Rows are points. Each copy is the shape, with its points in the same order, turned, moved and blurred by noise. Say if it was mirrored as well.
(in the rows, 100 means zero)

Shape:
62 83 142

67 149 153

66 71 60

157 90 35

154 131 139

63 127 147

117 107 151

133 96 56

95 127 15
Copy 1:
80 58 55

33 88 92

147 108 54

182 101 145

83 52 157

47 80 78

77 43 113

156 99 126

151 161 113
Copy 1 is: only turned
Copy 2, 9 rows:
87 111 51

69 171 64

93 57 108

160 93 162

157 179 93

73 150 61

134 148 64

140 98 150

85 93 186
Copy 2 is: mirrored
Copy 3 (9 x 3):
150 121 100

110 150 58

129 36 93

44 29 129

48 137 119

122 139 69

96 137 120

59 46 113

60 16 60
Copy 3 is: mirrored

Shape, 7 rows:
6 117 119

151 91 113

118 117 112

119 115 84

112 81 90

59 81 106

133 117 55
Copy 1, 7 rows:
132 35 129

66 166 109

96 140 119

109 144 92

78 125 84

89 73 104

115 162 65
Copy 1 is: mirrored
Copy 2, 7 rows:
81 21 158

81 135 64

68 116 100

91 129 112

111 110 90

108 58 114

109 155 120
Copy 2 is: mirrored
Copy 3, 7 rows:
82 39 189

83 144 79

72 107 98

100 91 83

115 119 100

114 87 155

116 90 59
Copy 3 is: only turned
Copy 4, 7 rows:
106 128 5

131 79 141

126 76 102

106 57 97

89 85 121

90 127 70

82 35 118
Copy 4 is: only turned

Shape, 7 rows:
120 104 143 65

125 72 91 65

5 86 73 68

117 137 77 123

122 63 70 126

109 89 102 68

124 67 88 178
Copy 1:
120 125 144 120

125 147 96 88

29 145 134 23

123 57 98 69

93 113 49 80

117 130 114 81

83 70 23 109
Copy 1 is: mirrored
Copy 2 (7 x 4):
128 68 83 112

81 66 108 97

83 149 161 166

105 143 98 49

36 110 100 71

97 87 113 106

31 146 63 63
Copy 2 is: only turned

Shape, 8 rows:
150 134 154 63

135 111 91 107

111 102 118 154

23 84 51 105

62 71 102 130

123 93 141 94

71 73 55 100

91 126 82 114
Copy 1:
72 144 105 165

119 119 85 102

162 105 64 129

114 5 65 72

152 46 88 113

116 111 112 151

122 51 91 66

114 82 56 103
Copy 1 is: only turned
Copy 2, 8 rows:
19 111 118 76

87 103 141 114

79 44 141 130

170 69 61 121

126 34 102 106

63 71 124 76

155 85 102 107

99 90 107 140
Copy 2 is: only turned

Shape (11 x 6):
93 93 110 115 88 106

84 94 96 86 99 110

101 102 101 95 103 76

195 93 68 77 102 118

87 108 88 117 108 113

84 96 82 108 83 106

84 100 92 96 105 95

101 143 100 104 104 99

89 98 92 96 77 100

101 113 112 91 104 106

83 95 107 102 109 78
Copy 1:
101 95 90 87 102 124

105 102 101 85 110 93

103 100 107 118 121 113

165 157 131 132 58 116

95 122 99 78 117 120

93 115 79 90 105 105

98 107 101 95 123 103

75 120 129 98 107 125

92 104 88 100 99 100

100 99 123 92 103 113

101 91 100 103 132 113
Copy 1 is: only turned
Copy 2, 11 rows:
116 110 110 104 84 97

101 103 113 111 114 99

84 108 101 84 93 101

113 62 92 45 117 15

115 84 96 107 95 110

113 91 124 102 94 107

92 96 107 99 102 109

114 100 79 75 107 123

110 102 127 91 98 104

109 113 90 92 109 97

79 112 101 99 89 107
Copy 2 is: only turned
Copy 3:
121 83 106 87 97 89

114 104 96 80 121 90

91 105 89 107 102 85

75 94 68 84 88 193

98 90 123 82 114 94

105 77 101 84 121 87

98 101 100 92 119 85

72 103 110 70 91 83

106 84 85 82 116 87

100 111 99 80 96 95

104 107 103 109 107 78
Copy 3 is: only turned

Shape, 11 rows:
126 68 129 89 115 149

152 107 101 47 46 115

113 154 102 25 78 100

58 89 117 133 108 13

93 109 89 123 103 82

83 82 92 58 102 50

109 69 100 124 85 84

78 112 108 126 73 140

93 153 85 148 110 115

155 85 178 110 92 163

86 106 103 143 153 100
Copy 1, 11 rows:
118 53 104 115 174 98

79 107 57 158 185 55

98 149 30 114 171 76

79 154 146 109 62 104

101 106 89 114 89 84

91 149 115 92 135 56

91 88 123 134 109 76

76 59 60 108 114 106

120 84 45 117 69 110

108 37 99 158 186 141

138 87 108 95 80 116
Copy 1 is: mirrored
Copy 2, 11 rows:
61 115 177 102 109 109

63 35 131 101 69 113

109 40 119 167 84 97

70 131 36 116 173 72

90 125 89 103 115 90

71 77 82 126 126 40

59 120 104 74 116 95

84 152 116 128 73 123

140 149 89 105 103 120

55 110 195 107 116 160

117 153 121 92 137 89
Copy 2 is: only turned

Shape, 13 rows:
69 68 80 134 96 107 36 92

147 70 45 123 72 132 113 84

122 115 99 111 16 127 72 93

88 99 149 70 136 146 112 80

74 105 52 178 90 116 106 86

89 125 117 66 132 141 124 22

81 122 71 145 82 110 114 98

79 92 92 129 73 77 113 99

120 83 143 65 87 147 143 79

96 68 67 129 147 145 82 133

118 56 102 163 107 43 118 43

61 70 79 83 95 102 65 63

131 132 82 128 91 56 95 82
Copy 1 (13 x 8):
73 27 111 123 59 85 151 95

134 18 75 71 84 36 92 78

43 35 75 91 81 64 65 53

92 112 61 140 87 94 90 147

85 61 142 48 61 30 135 98

110 151 45 132 58 54 98 123

79 87 133 68 82 51 100 90

70 73 117 88 122 49 123 79

90 88 37 124 123 58 58 129

136 28 126 91 68 101 113 141

89 74 69 53 135 53 195 84

100 66 106 147 76 54 144 78

86 91 93 49 105 91 128 39
Copy 1 is: only turned
Copy 2, 13 rows:
92 29 96 98 146 82 119 108

90 102 188 104 121 68 129 107

79 66 155 158 111 85 95 51

105 73 105 119 40 125 77 152

64 67 117 81 102 20 138 98

117 62 136 78 9 118 92 120

74 89 112 102 86 44 130 86

64 101 98 87 110 78 104 79

78 106 152 128 50 131 71 132

111 79 106 115 123 66 147 171

87 97 126 22 129 59 53 97

92 42 110 75 108 129 126 99

129 108 114 85 106 57 92 53
Copy 2 is: mirrored
Copy 3 (13 x 8):
47 91 60 117 154 84 111 116

99 116 34 109 81 47 68 156

55 125 96 150 70 90 100 173

137 117 75 136 102 141 87 70

58 53 9 98 94 95 101 147

117 145 45 104 66 153 84 63

76 59 49 101 76 104 106 142

67 62 73 113 74 79 108 112

146 124 79 161 60 101 79 93

129 77 40 109 163 89 96 133

47 57 50 106 76 51 29 69

64 128 64 107 118 84 125 81

58 72 98 71 67 93 58 128
Copy 3 is: mirrored

Shape, 14 rows:
150 136 59 89 122 63 62 81

58 79 112 144 95 126 128 133

46 88 60 71 71 88 86 52

165 44 121 49 135 71 138 129

124 116 104 125 34 33 153 104

79 100 154 103 154 104 137 116

84 53 66 121 75 102 133 49

144 112 174 64 61 107 91 126

109 37 84 79 100 97 72 116

138 96 180 95 112 76 107 61

53 109 132 54 89 108 45 148

64 94 56 52 102 135 66 62

147 48 103 138 142 147 52 126

145 41 118 63 118 128 95 151
Copy 1 (14 x 8):
100 53 167 114 85 154 106 127

111 146 80 93 99 66 67 74

77 131 113 83 61 98 166 126

40 21 102 53 88 75 35 127

143 53 143 79 29 37 103 84

102 84 34 93 80 112 45 94

109 139 121 26 70 77 114 120

106 11 73 98 138 64 116 86

37 97 126 74 115 85 93 104

118 24 62 42 89 123 97 85

48 86 66 153 121 91 132 69

62 130 95 102 113 124 145 156

74 95 132 65 179 128 50 82

40 59 100 79 152 72 51 109
Copy 1 is: mirrored
Copy 2, 14 rows:
33 50 61 116 86 67 103 134

124 143 103 85 127 117 60 82

57 74 108 130 162 151 100 96

126 73 171 76 72 42 131 121

73 55 98 5 131 88 70 65

144 108 111 115 73 88 94 63

76 96 127 107 189 85 74 94

93 119 103 47 81 92 181 66

105 103 128 97 126 101 125 153

119 66 93 99 111 55 156 54

102 122 98 99 75 180 144 116

41 107 124 163 132 133 113 119

122 159 71 109 105 38 121 172

118 139 146 79 88 68 142 146
Copy 2 is: mirrored
